Each point is reached from the start by the listed moves, each made once or not at all, plus a little noise. Is the number of moves made odd or even? Then give how often each move was made.
(in the rows, 128 means zero)

Moves:
(1): | 190 | 119 |
(2): | 136 | 175 |
Start: | 130 | 132 |
Points:
| 130 | 134 | => even (0, 0)
| 199 | 169 | => even (1, 1)
| 140 | 180 | => odd (0, 1)

Moves:
(1): | 183 | 120 | 124 | 129 | 125 | 126 | 152 | 134 |
(2): | 136 | 205 | 131 | 135 | 132 | 141 | 139 | 127 |
(3): | 126 | 122 | 186 | 124 | 116 | 121 | 125 | 135 |
(4): | 137 | 129 | 133 | 185 | 116 | 132 | 136 | 115 |
(5): | 130 | 130 | 139 | 129 | 191 | 144 | 131 | 131 |
(6): | 124 | 115 | 126 | 126 | 116 | 185 | 137 | 147 |
(7): | 112 | 120 | 141 | 128 | 135 | 126 | 181 | 125 |
(8): | 121 | 142 | 127 | 145 | 129 | 110 | 129 | 207 |
Start: | 133 | 130 | 105 | 132 | 110 | 107 | 137 | 143 |
Points:
| 175 | 116 | 126 | 205 | 153 | 164 | 236 | 238 | => even (1, 0, 0, 1, 1, 1, 1, 1)
| 123 | 118 | 193 | 186 | 157 | 121 | 199 | 140 | => even (0, 0, 1, 1, 1, 0, 1, 0)
| 131 | 126 | 175 | 202 | 135 | 159 | 155 | 237 | => odd (0, 0, 1, 1, 1, 1, 0, 1)
| 126 | 203 | 162 | 150 |  91 | 154 | 155 | 249 | => even (0, 1, 1, 0, 0, 1, 0, 1)
| 128 | 203 | 133 | 142 | 185 | 137 | 204 | 140 | => odd (0, 1, 0, 0, 1, 0, 1, 0)

Moves:
(1): | 185 | 134 | 144 | 130 | 129 | 131 | 133 | 148 | 138 | 124 | 128 | 142 | 141 | 125 | 125 |
(2): | 114 | 196 | 137 | 154 | 109 | 129 | 126 | 108 | 140 | 127 | 133 |  86 | 123 | 104 | 139 |
(3): | 119 | 114 | 190 | 110 | 130 | 137 | 122 | 143 | 125 | 127 | 127 | 109 | 144 | 147 | 133 |
(4): | 135 | 124 | 133 | 186 | 134 | 113 | 117 | 130 | 121 | 137 | 101 | 132 | 122 | 137 | 122 |
(5): | 128 | 135 | 127 | 112 | 190 | 140 | 124 | 129 | 127 | 127 | 133 | 119 | 120 | 114 | 130 |
(6): | 133 | 123 | 122 | 132 | 125 | 192 | 143 | 124 | 125 | 137 | 124 | 122 | 128 | 125 | 139 |
(7): | 134 | 125 | 128 | 148 | 145 | 106 | 194 | 111 | 121 | 145 | 125 | 105 | 119 | 146 | 146 |
(8): | 125 | 159 | 117 | 126 | 120 | 122 | 150 | 202 | 120 | 130 | 128 | 121 | 147 | 120 | 122 |
(9): | 117 | 124 | 132 | 143 | 124 | 138 | 138 | 134 | 183 | 118 | 120 | 139 | 128 | 131 | 134 |
(10): | 113 | 145 | 140 | 108 | 134 | 122 | 104 | 137 | 151 | 216 | 124 | 135 | 134 | 110 | 142 |
(11): | 119 | 136 | 129 | 155 | 116 | 138 | 125 | 134 | 125 | 131 | 213 | 128 | 156 | 129 | 135 |
(12): | 126 | 158 | 147 | 128 | 133 | 140 | 140 | 120 | 108 | 136 | 129 | 185 | 131 | 151 | 129 |
Start: |  79 | 124 | 100 |  69 | 126 | 134 | 132 | 126 | 147 | 110 | 106 | 120 | 108 | 112 | 125 |
Points:
|  94 | 232 | 217 | 107 | 133 | 142 | 175 | 132 | 160 | 222 | 190 | 113 | 157 | 124 | 179 | => odd (1, 1, 1, 0, 0, 0, 1, 0, 0, 1, 1, 1)
| 139 | 155 |  94 |  74 | 120 | 193 | 168 | 215 | 145 | 120 |  99 | 122 | 142 |  97 | 131 | => odd (1, 0, 0, 0, 0, 1, 0, 1, 0, 0, 0, 0)
|  47 | 190 | 187 | 116 | 115 | 124 |  89 | 135 | 167 | 206 |  81 |  70 | 113 | 101 | 154 | => even (0, 1, 1, 1, 0, 0, 0, 0, 0, 1, 0, 0)
| 112 | 249 | 186 |  63 | 164 | 226 | 176 | 209 | 130 | 129 | 107 | 104 | 144 | 109 | 145 | => odd (1, 1, 1, 0, 1, 1, 0, 1, 0, 0, 0, 1)

Moves:
(1): | 138 | 110 | 133 |  98 | 131 | 133 | 128 | 123 | 136 | 130 | 122 | 113 | 126 | 129 | 130 | 127 | 126 | 133 | 148 | 142 |
(2): | 124 | 142 | 113 | 123 | 124 | 119 | 132 | 102 | 119 | 135 | 147 | 109 | 125 | 124 |  94 | 137 | 128 | 113 | 150 | 119 |
(3): | 144 | 134 | 145 | 128 | 129 | 122 | 124 | 131 | 145 | 134 | 119 | 121 | 130 | 140 | 123 | 135 | 114 | 135 | 123 | 135 |
(4): | 147 | 119 | 133 | 143 | 121 | 102 |  99 | 115 | 123 | 141 | 127 | 123 | 132 | 113 | 145 | 131 | 132 | 132 | 132 | 126 |
(5): | 150 | 130 | 114 | 112 | 167 | 140 | 140 | 120 | 129 | 131 | 141 | 127 | 123 | 134 | 122 | 121 | 133 | 124 | 136 | 148 |
(6): | 146 | 125 | 134 | 128 | 120 | 145 | 142 | 111 | 105 | 131 | 134 | 125 | 132 | 137 | 120 | 120 | 141 | 141 | 133 | 161 |
(7): | 155 | 132 | 104 | 120 | 108 | 127 | 144 | 137 | 136 | 124 | 126 | 132 | 124 | 129 | 121 | 122 | 136 | 155 | 120 | 126 |
(8): | 133 | 126 | 126 | 135 | 125 | 125 | 122 | 140 | 132 | 136 | 128 | 123 | 135 | 123 | 121 | 117 | 129 | 146 | 149 | 122 |
(9): | 133 | 114 | 108 | 137 | 146 | 141 | 110 | 139 | 118 | 129 | 122 | 111 | 128 | 135 | 126 | 140 | 152 | 128 | 124 | 111 |
(10): | 128 | 133 | 124 | 122 | 116 | 130 | 127 | 138 | 115 | 141 | 154 | 113 | 126 | 122 | 120 | 133 | 116 | 132 | 119 | 136 |
(11): | 133 | 122 | 124 | 124 | 135 | 115 | 129 | 135 | 132 | 106 | 151 | 131 | 123 | 139 | 110 | 134 | 145 | 141 | 145 | 129 |
(12): | 140 | 112 | 136 | 121 | 140 | 126 | 139 | 139 | 115 | 145 | 139 | 139 | 121 | 155 | 117 | 125 | 125 | 120 | 140 |  93 |
(13): | 122 | 125 | 126 | 129 | 137 | 134 | 122 | 120 | 130 | 122 | 132 | 140 | 159 | 131 | 135 | 142 | 107 | 123 | 118 | 125 |
(14): | 133 | 138 |  96 | 131 | 118 | 115 | 114 | 149 | 105 | 100 | 119 | 111 | 119 | 131 | 130 | 115 | 125 | 133 | 134 | 118 |
(15): | 119 | 134 | 135 | 125 | 122 | 136 | 112 | 121 | 140 | 141 | 139 | 126 | 133 | 148 | 150 | 121 | 134 | 128 | 137 | 119 |
(16): | 124 | 135 | 133 | 119 | 137 | 125 | 137 | 125 | 113 | 138 | 118 | 120 | 123 | 114 | 149 | 162 | 125 | 141 | 133 | 138 |
(17): | 130 | 130 | 129 | 113 | 125 | 105 | 121 | 125 | 123 | 151 | 127 | 126 | 149 | 147 | 127 | 108 | 161 | 133 | 129 | 140 |
(18): | 130 | 140 | 127 | 106 | 122 | 134 |  99 | 120 |  95 | 127 | 116 | 150 | 122 | 116 | 126 | 114 | 140 | 142 | 129 | 138 |
(19): | 104 | 113 | 119 | 136 | 126 | 114 | 123 | 117 | 134 | 142 | 128 | 132 | 123 | 124 | 121 | 134 | 106 | 146 | 122 | 139 |
(20): | 136 | 126 | 122 | 144 | 112 | 133 | 123 | 135 | 133 | 132 | 120 | 151 | 128 | 134 | 126 | 126 | 128 | 112 | 143 | 144 |
Start: | 127 | 127 | 118 | 137 | 144 | 129 | 121 | 140 | 128 | 112 | 128 | 152 | 147 | 153 |  92 | 127 | 132 | 144 | 102 | 118 |
Points:
| 145 |  79 | 118 |  87 | 175 |  85 | 105 | 156 | 107 | 175 | 155 | 104 | 145 | 207 |  65 | 174 | 149 | 205 | 136 | 130 | => odd (1, 0, 1, 0, 0, 0, 0, 0, 1, 1, 1, 1, 0, 0, 0, 1, 1, 0, 1, 0)
| 249 | 117 |  59 |  61 | 161 |  88 |  97 | 128 |  58 | 166 | 187 |  62 | 139 | 231 |  55 | 136 | 205 | 213 | 185 | 139 | => odd (1, 1, 1, 1, 1, 1, 1, 0, 1, 1, 1, 1, 0, 1, 1, 1, 1, 0, 0, 0)
| 177 | 142 |  99 | 144 | 117 |  69 |  71 | 164 |  90 | 150 | 175 | 112 | 132 | 189 |  69 | 156 | 124 | 170 | 202 |  88 | => odd (0, 1, 1, 1, 0, 0, 0, 1, 0, 1, 1, 1, 0, 1, 1, 1, 0, 0, 0, 1)
| 169 | 161 |  48 |  71 | 190 | 101 |  66 | 131 |  42 | 117 | 165 | 104 | 167 | 182 |  46 | 161 | 173 | 180 | 134 | 146 | => odd (0, 1, 1, 0, 1, 0, 0, 0, 1, 1, 1, 0, 1, 1, 0, 1, 1, 1, 0, 0)
| 158 |  92 |  95 |  99 | 125 | 114 | 126 | 114 | 128 | 148 | 131 | 148 | 196 | 177 |  68 | 101 | 143 | 226 | 124 | 181 | => odd (1, 0, 0, 0, 0, 1, 1, 1, 0, 0, 0, 0, 1, 0, 0, 0, 1, 0, 1, 0)
| 246 | 103 |  39 | 109 | 160 | 110 |  67 | 151 |  33 | 112 | 146 | 183 | 169 | 217 |  63 |  91 | 223 | 187 | 149 | 139 | => even (0, 0, 0, 1, 1, 1, 1, 0, 1, 0, 1, 1, 1, 1, 0, 0, 1, 1, 0, 1)
